Rows are points. The window is the flat piece filled in between its corners: a triangle in 3 columns, a solid with four corners in 4, and so on. A path goes straight from each point to the next, and from the last back to the first. After which points does the path pass through the window?
In the rows, 128 means zero.

Window (4 x 4):
[[156  44  48 223]
 [101 126 121 117]
 [143 120 174 101]
 [147 195 166  93]]
Path:
(1): [116  97  76  71]
(2): [119 135 153 206]
(3): [105 201 164 175]
(4): [164 142 149  53]
(5): [155 114 155  46]
(6): [135 126 175 142]
(7): [125 153 184 111]
(8): [177 166 121  85]
(9): [181  84 115 124]
(10): [119 116 138 194]
(11): [134 156 194 166]
(12): [146 173 131  87]
(13): [160 132  86 120]
(14): [133 108 161 196]
(15): [116 113 160 186]
(16): [164  79  96  68]
Through the window after points: 1, 3, 5, 7, 11, 13

Window:
[[246 219 192 165   9  61]
 [122 165 133 127 170 146]
 [ 79 109 106 133 131 144]
 [ 92 134 156  77 133 139]
 [205  84 143 116 114  91]
 [102 126 183 147 140 165]]
Path:
(1): [134 164 133 127 182 103]
(2): [110 145 151 130 105 224]
(3): [121  99  96  96 174 214]
(4): [ 32 101 155 113 152  93]
(5): [ 87 151 163 146 138  75]
(6): [126 157 121 128 109 185]
(7): [182 161 158 147  65 126]
(8): [167 187 183 182 108  54]
(9): [ 88 113 168 114 142 118]
(10): [127 153 108 115 103 170]
(11): [132 164 152 131  82 204]
(12): [122 175 173 146 117 115]
Through the window after points: 1, 9

Window (9 x 9):
[[ 62 136 246 166 186 184 106  86  73]
 [ 68 126 113 120 176  90 153 137 125]
 [ 59 202 207  88 145 112 190 148  83]
 [175 138  85 130 119  44  71 161 129]
 [132 109 111  51 119  63  71 131 159]
 [207 101  83  72 156  96  90 194 167]
 [137 162 153 114 153  83 165  86 155]
 [133 135 103 124  98 109  97 163 198]
 [ 58 209 168 123 181 187 126  71  76]]
Path:
(1): [105 147 158  95 110 169 144  86  94]
(2): [101 114 109  67 126 111 152 114 126]
(3): [115 156 165 105 148  92  95 151 136]
(4): [ 85 140 164  95 171  84  62 159 190]
(5): [167 105  83  49  93  74 109 113 116]
(6): [133 131 154  86 137 137 123 135 106]
(7): [ 73 165 144 133 191  81  84 188 141]
(8): [ 77 186 140 134 209 102 126 114 127]
Through the window after points: 2, 4, 8

Window, 11 rows:
[[135 204 117 134 164 176 138  98  63  82 162]
 [ 95 150 127 181  60  98  86 149 207  90  83]
 [ 58  72 109 142 123 121 142 132 224  45 110]
 [151 182 210  93 147 194 123 143  40 147 125]
 [149 126  74 141 131 135 112 121 152 111  55]
 [106 192 120 114 183 148 152 122 155 137 121]
 [113 173 218 164 154 169 172  64  53 139 124]
 [ 91 174  88 152 105 193 169 161 106 126 112]
 [114 134  72 156 139 141  84 139 115 163 141]
 [116 159 153 160 218 131 199 170  91  83 131]
 [ 28 128 114 158 117 117  76 143 178  73  41]]
Path:
(1): [ 93 222 144  61 123  88 131  92  80 118  63]
(2): [ 50 173 117 101  64 114 167 117  94  92 123]
(3): [122 154 174 160 190 179 112 135 131 119 114]
(4): [120 161 125 152 179 167 125 130 139 134 109]
(5): [ 92 151 100 123 107 110 146 123  97 108 140]
(6): [ 92 143  87 136 131 113 147 122 133 129  99]
(7): [107 177 138 176 160 199  96 156 172  89 130]
(8): [ 89 111 136 249 139 204  90 146 142 158  94]
(9): [ 78 180 130  77 134  89 148 127 125  51  86]
(10): [110 141 127 129 140 116 119 133 103 103 111]
(11): [129 179 143 168 143 168 121 125 159 101 116]
(12): [116 143 139 192 164 231  98 141 151 125 113]
(13): [100 182 114 118 144 128 159 128 133 123 113]
(14): [ 92 159 140 128 118 150 142 134  91 110 124]
(15): [105 157 143 162 150 155 114 139 150 110 124]
(16): [ 91  90  98 206 157 187 124 154 193  83 138]
Through the window after points: 4, 8, 12, 16

Window:
[[123  15 122 136 103 171  44  24 171 107  94  65]
 [140 152 194 150 106  84 148  62  54 131 143  80]
 [135  77  77  73  97 109 145 110 111 162  79 160]
 [132 131 100  98  89 148 135  95 114  82 153 182]
 [100 141 113  74 101 185 108  33  98  66  90  37]
 [141  82 186 109  97 209  99 184 144  89  11  63]
 [ 86 176  54 159  76  82 156 190  89 134 118 147]
 [117 134  84 106 133 124 147 103 181  88 126  82]
 [115 131  26 110 158 156 130 167  81 155 164 173]
 [ 90 125 142  91  93 126  57 182 154 143 134 101]
 [ 48 112 229 141 169  84   7  75 124 101 101  98]
 [ 62 109 199 140  98 149 129  87 128 170  74 108]]
Path:
(1): [128 131 120 134 128 139  91 102 148 141  80 104]
(2): [ 35  60 134  41  83 128  89 195  92  77 150 160]
(3): [ 93  76 139 104 121 143 120 118 110 129 111 112]
(4): [134 202  89 204  61  87  84 103 167 155 105 162]
(5): [142 179 114 117 114 145  75  39 129 153  94 125]
(6): [ 80  84 108 116 105 108 145 143  99 102 143 123]
(7): [ 94  75 111 100 101 148 118 102 114 105 116  75]
(8): [124 127 157 137 111 162  72  32 150 140  60 119]
(9): [125 139 142 117 108 144  90 125 109 126  86 122]
(10): [ 87  94 126 117  89 126 134  98  94 116 126  81]
(11): [ 98  44 135  93 117 128  93 136 108  83 112  79]
(12): [122 124 118 136 108 177 100  95 147 155  87 121]
(13): [122 141 114 164 114 167  88  53 130 143  58 119]
(14): [ 93  53 127  75 111  90 124 140 149  79 166  70]
(15): [101  77 103 127 118 123 153 153  60  99 105  88]
(16): [128 175  93  77 138 141  51  78 187 197 144 206]
Through the window after points: 7, 11, 13, 15

Window, 14 rows:
[[127  60 154 142 132 115 119  98 137 159 117 119 135 129]
 [123 157 111 152 107  86  61 160 135  68 175  71 149 135]
 [131  85 213 179 186 147 170 192  77 148 135 196 146 132]
 [155  89 124 115 147 117 189 161  77  83 127 160 119  92]
 [108 121 112  81 187 115 122 118 112 154 150  91 131 211]
 [101 109 163 138 152 140  79 103 121 104 138 171 155 157]
 [140 130 174 126 129 100 118  89 123 103  99 126 104 139]
 [122 104 135 147 111  62 133 101 150 162 124 155 126 142]
 [109 117 144 127 162  99 133  81 175 145 128 128 113 125]
 [127 105 146  76 112 129 167 135 117 125 147 127 101 127]
 [  7 142  96 159 162 116 121 125 144 105  40 137 103 195]
 [118 112 128 164 125 120  76  86 108 153 159 127 107 124]
 [142 145 116 124 114 133 107 104 146 127  96 129 123 126]
 [127 121 134  94 128  82 109 145 121 120 110 130 111  93]]
Path:
(1): [ 98 137 144 143 110 103 127  82 108 139 110 112 182 118]
(2): [133 117 145 120 144 107 110 130 129 103 124 132  96 144]
(3): [142 116 140 116 139 108 118 150 147 112 116 166  65 180]
(4): [ 77 112 140 126 129 136 151  99  98 137 126 103 171  97]
(5): [124 143 137 120 115  91 118 124 117 128 135 109 150 108]
(6): [139  78 147 138 146 112 115 126 136 124 138 153  96 145]
(7): [123  81 148 125 160 127 100 127 152 125 107 170 113 151]
(8): [106 131 139 133 131  98 160 104 100 150 121 115 125 127]
(9): [ 85 129 163 120 151 127 127 113 113 112 140 137 151 111]
(10): [144 103 139 133 140 114 122 137 127 130 109 135  99 149]
(11): [135 106 152 145 146 139  91 134 152 116 110 149  92 149]
(12): [ 76 124 126 109 140  93 169 109  75 123 137 102 166 126]
(13): [ 83 137 155 156 127  90 152 123 110 121 127 108 165  76]
(14): [135 103 131 111 138 124  75 113 155 136 123 139  88 194]
(15): [113 100 164 146 157 113  98 158 125 116 132 167  99 175]
(16): [123 112 154 135 140 128 158 122 106 139 133 136 156 111]
Through the window after points: 1, 3, 15

Window:
[[ 44 201 185 160 110 106 110 135  71 127 208 166 125 115]
 [193  55 132 136 103 158 164 102 135 136  73 123  59 171]
 [215  96 133  68 149 155  72 136 153 128  94 157 205 162]
 [124 126 159 180 145 145 164 173 128  83 130  98 151 139]
 [192 122  68 124 112 188 126  89 153  46 119  93  82 140]
 [ 90 124 125 171 125 153 117 131 125 177  96 118 196 115]
 [150 123 159 151 168 159  84 149 181 145 152 187 146 117]
 [ 72 141 145 156 112 118 140 158 152 159  60 178 135 171]
 [209 128 163 141 136 191  86 129 150 113  42 128 164 131]
 [114 121 132 105 192  72  59 104 104 147  80 157 126 130]
 [140 182 166 152 123  82 101 131 163 140 152 141 185 101]
 [243 128 105 101 133 181 105 187 155 120  86 139 174  77]
 [ 88 147 148  78 140 150 107 114 148 128 118  69 115 104]
 [ 42 136 148  57 141 138 120  57 130  62 123  95 177   7]]
Path:
(1): [145 148 152 126 162 147 129 123 138 148  97 153 158 106]
(2): [ 98  83 142 118 100 120  48 154 137 119 109 108 197 104]
(3): [ 90 117 155 129 112 100  53 136 140 101 114 133 137 100]
(4): [136 181 130 115 174 180 161 121 140 149 128 103 184 113]
(5): [155 182 108 134 203 130 171 118 131 151  82 174 124 124]
(6): [176  71 159 123  73 186  52 180 168  88 142  98 175 100]
(7): [ 98  90 160 107  78 117  89 164 140 100 131 145 108 120]
(8): [147 168 121 148 190 177 126  92 117 141 104 127 158 124]
(9): [165 141 140  99 168 161 165 132 148 139 106 125 157 119]
(10): [117 106 133 179  61 160  32 129 142  93 124 138 147 117]
(11): [ 93 118 149 137 122 106  71 153 139 114 130 136 154 125]
(12): [119 158 166 138 158 135 142 125 117 164  95 154 150 122]
(13): [143 117 134 127 141 156 149  93 139 152  95 125 115 133]
(14): [137  81 142 138  86 121  64 178 128  82 106 126 171 117]
(15): [ 99  86 100 168  93 129  76 134 133 116 110 128 174 141]
(16): [170 183 179 106 180 175 148 124 156 142 103 148 112 108]
Through the window after points: 5, 13, 15

Window (14 x 14):
[[ 94 131  82 135 172 104 115 122 127 166 114  71 139 195]
 [101 126 132 146  71  72 127 105 105 157 102  95 108 133]
 [147 149 132 103 176 116 102  64  70 143 142 143 123 128]
 [180 160 207  77 173 119 160  79 206 143 145 145 181 185]
 [125 143 110  58 114  49 182 126  93  78 137 141  68 207]
 [ 58 125 179  87 162  60 187 216 121 138 134  96  82 178]
 [ 88 115 109 151 142 164 131  73 129 111  99 179 232 185]
 [147  58 100  94 146  96 117 163 171 167 107  60 169 134]
 [ 92 115 171 182 123 138 164  72 135  88 168 115 141 120]
 [155 159 138 118 135 102  71  81 201 115 148 159 146  89]
 [124 100 159 100 150 118 137 107 165 163 200 172  24  94]
 [181 106 159 108 125 183  73  67 142 124  98 104  80 116]
 [ 95 165 139 123  69 135 156 144  88 138 194  77 126 153]
 [139  82 110 233 130  93 136 148 159 103  93 184 170 152]]
Path:
(1): [115  94 142 136 131 116 104 125 110 106 155 137 125 149]
(2): [153 108  98  54 128  53  38 112  89  96 134 119  83 205]
(3): [ 96 156 152 139 125 117 249 111 137 116 145 140 122 137]
(4): [108 187  83 148 131 133 198 171 133  63 123 109 123 125]
(5): [128  59 184  90 144  68  66  69 131 224 155  97 101 189]
(6): [131 114 224 129 116 118 106  96 175 159 148 119 139 203]
(7): [132 140 135 115 155 122 169  92 146 110 150 139 141 126]
(8): [191 202 144 100 169 181 174 143 106  87 114 170 157  99]
(9): [ 83  79 139 137 116  49 116 115 161 167 154  91  89 175]
(10): [116  61 141 133 171 103  95  96 149 150 184 124 146 189]
(11): [103 157 116 122 142 102 152 147 120 137  94  95 113 155]
(12): [110 152  94 123 139  97 183  95 153 166  87 112 113 133]
Through the window after points: 2, 6, 10

Window, 14 rows:
[[241 130 199 141 168  83  88  72 209 129 125 185  77 143]
 [153 182 114 117 147 133 105 140 173  67  54 167 143 144]
 [ 66 165 190 221 147 136  94 158 138 168 111 144 190 155]
 [139 130 163 163 172 111 172 218  98 189 101 128 147 163]
 [142 120 140  78  70 132  97 107 166 140 118 201  99 109]
 [ 90 152 188  40 128  69 116 103  97 119 176 160 126 107]
 [156 121 145 109 154 145  55  99 168  92 154 182 182  58]
 [150 200  70 210 196  86  80 111   7 203 127 193 162 127]
 [166 144 158 111 149 153  88  84 107 115 146 150  64 108]
 [138 217  82 221 167 122 115 128 164 183 156 118 162 144]
 [146 103 167  45  88 127  65 135 137 114 101 126 150 169]
 [ 97 104 149  87 161 112 131  83  85 154  77 127 165 109]
 [200 171 156 178  98  82  91 100 123 134 118 137 108  83]
 [ 63 142  57 193 152  48 117 190  85 155 142 116  88 161]]
Path:
(1): [140 179 141  86 143 117  53 130 164 159 116 160 109 120]
(2): [108 165 147 131 175  97  99 158 165 186  86 123 126  98]
(3): [200 118 147 130  74 128 102  84  67  61 140 203 141 161]
(4): [162 150  93 125 138 104 145  83  77  92 188 197 189 122]
(5): [143 191 151 189 181 110  35 159 144 200  24 132  83 134]
(6): [120 146 167  88 155  64  59 140 132 163 100 152 119  73]
(7): [152 130 148 132 119 140 126 108 148 105 141 146 120 159]
(8): [148 125 161 130 105 133 133  65 146  98 173 195 116 139]
(9): [171 143 141  99 173  85  41 164 154 190  45 131 131  97]
(10): [148 163 124 165 170 120  85 142 151 160 126 123 142 110]
(11): [ 92 201 132 200 103 126 142  82 136 139 166 190 192 189]
(12): [154 131 142 154 118 113 125 113 106 149 133 150 143 139]
(13): [124 172 134 154 164  88  77 145 135 163 128 138 112 106]
(14): [128 152 137 122 162 135  63 138 126 135 130 137  80 113]
(15): [189 138 160 128 116 126 145  52 103 114 138 174 123 125]
(16): [175 132 156 196 146  97 136 119 127 119 132 161 127 150]
Through the window after points: 4, 8, 10, 14

Window (14 x 14):
[[142 123  79 194  94  37 155  40  95  59 128 102 142 142]
 [191 109 142  79  61 138  94 154 144 181 212 101 141 171]
 [105 204 195 141 166  41 170 137  96 140  81 174 175 169]
 [ 61 199  90  87 152 168 133 103 143 142 120 147 101 160]
 [149 185 134 155  84 112  98 117  81 119 234 127  89  82]
 [ 91 105 130 151  77 141 174 178 147  87 127  66 120 120]
 [147  85 108 167 100 186 138 101 134  45 116 159 141  75]
 [ 88 134 126 115 195  72 151 211 122 137 131  99 113 148]
 [181 162 160 117 128 123 227 183  81 143 144 166 138 128]
 [141 191 181 106 160 184 122  59 143 190 123  96 100 158]
 [154 170 121 119 109 155 115 117  57 109  54 174 124 116]
 [200 204 196  43 120 111 120 122 144  99 132  86 154  49]
 [ 89 162  91 213 161  58 168 177  62  58 142 110 171 212]
 [140 167 194 154 145  87 194 101 168  51 108 114  67 173]]
Path:
(1): [120 152 129 119 108 107 155 106  67  73 149 126 120 147]
(2): [ 90 175 155 107 129 115 139 109  89 123 142 116 141 161]
(3): [158 180 141 146 141 102 153 133 130 129 111 125 117 138]
(4): [ 83 211 103 188 107 115 167 102 178 165  85 159  71 107]
(5): [ 94 169 114  65 158 164 125 117 111 116 144 127 129 172]
(6): [ 85  61  99  62  58 161 127 128  40  91 187 161  99 140]
(7): [155 190 147 153 148 106 145 132 128 122 120 113 147 121]
(8): [144 171 114 161 137  78 122 127 139 114 109 128 116 148]
(9): [124 128 165 115 119 127 192 125 108 101 166 106 137 136]
(10): [106 105 184  70 141 129 173 104  78 121 192 108 173 143]
(11): [167 168 119 157  98 123 121 139 170 111 116 125  85 149]
(12): [171 217 142 249 132 105 121 201 146 123 140  99 125  88]
(13): [111 139 120 121 135  95 168 137  74  96 154 132 138 172]
(14): [125 166 181  85 157 113 167 119  56 135 152 129 141 123]
(15): [154 169  77 152  80 130  99 126 172  98 131 117 121 104]
(16): [129 180  98 174 131 123 106 103 183 164 145 129 115 101]
Through the window after points: 4, 10, 12, 16

Window, 14 rows:
[[ 99  58 154 162 183 134 114 138 144 182 129 160 171 156]
 [118 135 158 110 104 118  97 139 238 170  55 169  83  74]
 [174 154 100  41 116 128 173 161 140  63 180 137 228  68]
 [102 161 160 113 150 131 136 125 174 149 166 189 170 106]
 [ 33  84 211 106 124 126 117 110 129 150 105 172 160 142]
 [151 149 121 130 134 101 126  42 146 117 107  83 163 122]
 [151 137 185  81  89 138  88 181  91  95 178 106 165  83]
 [ 51 157 105 145 147 125 109 110 207  94  75  89 121 134]
 [143 108 147 152 148 144  73 119 140  56 120 134 148  69]
 [129 136 164  79  77 142 165 113 204 128 111 165 122 192]
 [114 162 147 116 179 139 167 120 105 142  89 125  80 142]
 [125 140 128 137  91 170 152  99  82 133 107 127 178 175]
 [103 131 126  92 120 116  88 117 150 125 107 169 155 165]
 [122 161 135 149 124  88 188 128 100 123 116 139  91 135]]
Path:
(1): [117 140 130 100 114 136 148 102 154 115 140 118 133 120]
(2): [ 50  91 114 122  70 152 176  87 122  72 167 155 126 117]
(3): [133 157 149 119 153 119 114 126 165 129 103 126 155 140]
(4): [ 87 166 181 123 162  96  98 166 100  64 101 162 249 122]
(5): [159 119  98 119  82 161 186  85 139 156 138 116  74 136]
(6): [ 87  97 132  77 121 134 116 138 148 142 150 145 102 114]
(7): [164 185 157 159 116 116 123 107 166  85  80 141 221 117]
(8): [111 141 171 137 140 113 132 131 173 105 111 144 168 131]
(9): [126 122 128 103 114 136 114 122 147 141 132 149 144  99]
(10): [ 77 132  96 116 150 150 132  68 154 152 148 139  80 143]
(11): [157 139 200 109  91  95 152 188 144 115  88 148 197 128]
(12): [111 146 157 144 166 106 124 187 160  96  63 167 184 104]
Through the window after points: 4

Window (14 x 14):
[[137 157 142 129 111 155 119 121 178 140 112 121  79 137]
 [173 109 108 122 123 120 203  82  78 138 107 170 113 100]
 [155 168 128  99 122 130 113 177 161 125 132 166 162 161]
 [133  57  78 176 123  81 181  85 119 106 119 156 100 126]
 [126 191 119 101 118 151 137  87 158  95 145  75 133 138]
 [140 125 137  90 134 130  74 157 125 119 111 121 144 120]
 [161 114 131 133 128 114 195 115  94  65  69 184  77 136]
 [143 188 157 104 117  96  58 157 132 128 172 123 114 133]
 [119 144 101 155 128  98 189 117 104 127  59 152 111 127]
 [118  90 167 145 249  99 115 176 153 137 185 137 148 130]
 [112  88 124  99 228  68 117 111 154 146 146 172 137 146]
 [111 177 153 117  74 140 113  91 150 104 128 143 141  96]
 [ 88  77 145 114 186 118 129 128  81 143 180 161 130 164]
 [114  95 113 100 114 104 195 154 100 106 124 163  69  96]]
Path:
(1): [103 109 183  99  99  96 145 130 163 134  95 115 115 147]
(2): [146 165  78 144 188 134 101 132 114 106 155 167 117 119]
(3): [129 172  94 110 127 145 129 136 133 129 140 186 120 118]
(4): [132 128 160 128 123  98 139 120 137 111 124 129 130 137]
(5): [111 143 184 136 115  72 194 110 157 120  96 134 162 142]
(6): [150 131  85 128 129 149 128 128 100 110 124 141  85 115]
(7): [119 148 102 138 175 142 158 134 131 135 108 158 115  98]
(8): [140  79 147 104  75  28 168 103  94 101 104 147 109 183]
Through the window after points: 7
